Each row of a before or after table is a point. The points were changed in one or more steps. Then noise was added and the rows were shuffled. The steps act on how far a point lies along the listed directions, d1 being the first. Name the steps. A step turns or swaps two directions, mirrors them in a line or flattens them onto one, adds a multiple of one to another, or multiplies one. Angles are multiples of 10 degrees, from the lower direction toward the higher: turns from -170 to 170, lines from 10 to 170 but not 90. Use the fewest steps. Two steps may share a direction if one is a turn and the other turns, adds or multiplies; they go together, in the order done. Otherwise the lowest direction goes first.

Directions:
(1): | -0.071 |  0.216 | -0.248 |
(2): |  0.321 |  0.099 | -0.005 |
(3): | -0.070 |  0.238 |  0.227 |
Before (9 x 3)
|  0.015 |  0.020 |  0.055 |
| -0.040 | -0.007 |  0.019 |
| -0.006 | -0.067 | -0.025 |
| -0.100 |  0.046 | -0.059 |
| -0.024 | -0.061 | -0.018 |
| -0.003 | -0.034 |  0.031 |
| -0.018 |  0.032 | -0.036 |
| -0.049 | -0.010 | -0.011 |
|  0.035 |  0.003 |  0.093 |
After (9 x 3)
| -0.007 |  0.029 | -0.043 |
|  0.009 |  0.006 | -0.123 |
|  0.004 | -0.029 | -0.042 |
|  0.025 | -0.030 | -0.021 |
| -0.049 | -0.052 |  0.002 |
| -0.035 | -0.057 | -0.011 |
|  0.065 | -0.008 |  0.077 |
|  0.047 |  0.008 |  0.035 |
|  0.010 | -0.040 |  0.024 |
Steps: swap d2 and d3

Directions:
(1): |  0.014 | -0.043 |  0.382 | -0.180 |  0.153 | -0.150 |
(2): | -0.001 |  0.023 | -0.105 |  0.094 | -0.062 | -0.450 |
(3): | -0.255 |  0.086 |  0.205 |  0.330 | -0.044 |  0.032 |
(4): | -0.184 | -0.414 | -0.077 |  0.031 |  0.118 | -0.012 |
(5): |  0.332 | -0.085 |  0.043 |  0.274 |  0.178 |  0.017 |
Before (13 x 6)
|  0.062 | -0.007 |  0.083 |  0.012 | -0.007 |  0.006 |
|  0.019 | -0.031 |  0.027 | -0.034 |  0.017 |  0.038 |
|  0.056 | -0.045 |  0.063 |  0.052 |  0.070 | -0.006 |
|  0.055 |  0.039 |  0.022 | -0.026 |  0.009 | -0.074 |
|  0.058 |  0.035 | -0.020 | -0.029 | -0.001 |  0.070 |
| -0.006 | -0.043 |  0.141 | -0.062 |  0.064 |  0.015 |
|  0.046 |  0.024 | -0.012 |  0.025 | -0.001 |  0.065 |
|  0.025 |  0.062 | -0.006 |  0.021 |  0.017 | -0.032 |
|  0.040 | -0.109 |  0.017 |  0.012 |  0.059 |  0.050 |
|  0.057 | -0.053 | -0.104 | -0.042 |  0.000 | -0.081 |
| -0.003 |  0.013 | -0.020 |  0.023 | -0.024 |  0.002 |
|  0.039 | -0.017 | -0.011 |  0.044 |  0.008 |  0.034 |
|  0.001 | -0.053 |  0.011 | -0.013 |  0.024 |  0.030 |
After (13 x 6)
|  0.047 | -0.028 |  0.053 |  0.097 |  0.060 |  0.023 |
|  0.048 |  0.044 | -0.030 |  0.019 | -0.018 |  0.043 |
|  0.035 | -0.016 |  0.152 | -0.016 |  0.067 |  0.028 |
|  0.114 |  0.044 | -0.070 | -0.093 | -0.010 |  0.033 |
|  0.161 | -0.128 | -0.215 | -0.218 |  0.034 | -0.067 |
| -0.030 |  0.014 | -0.012 |  0.034 | -0.029 | -0.004 |
|  0.006 |  0.043 | -0.015 |  0.036 |  0.016 | -0.051 |
|  0.086 | -0.081 | -0.014 | -0.025 |  0.055 |  0.090 |
|  0.065 | -0.018 |  0.006 | -0.066 |  0.020 |  0.039 |
|  0.093 | -0.009 | -0.029 | -0.052 |  0.023 | -0.093 |
|  0.062 |  0.004 |  0.069 |  0.052 | -0.017 | -0.004 |
|  0.031 | -0.038 |  0.005 | -0.031 |  0.024 |  0.051 |
|  0.030 | -0.001 | -0.023 |  0.045 | -0.007 |  0.038 |
Steps: turn d1 and d5 by 20 degrees; turn d2 and d4 by 30 degrees; multiply d3 by 3
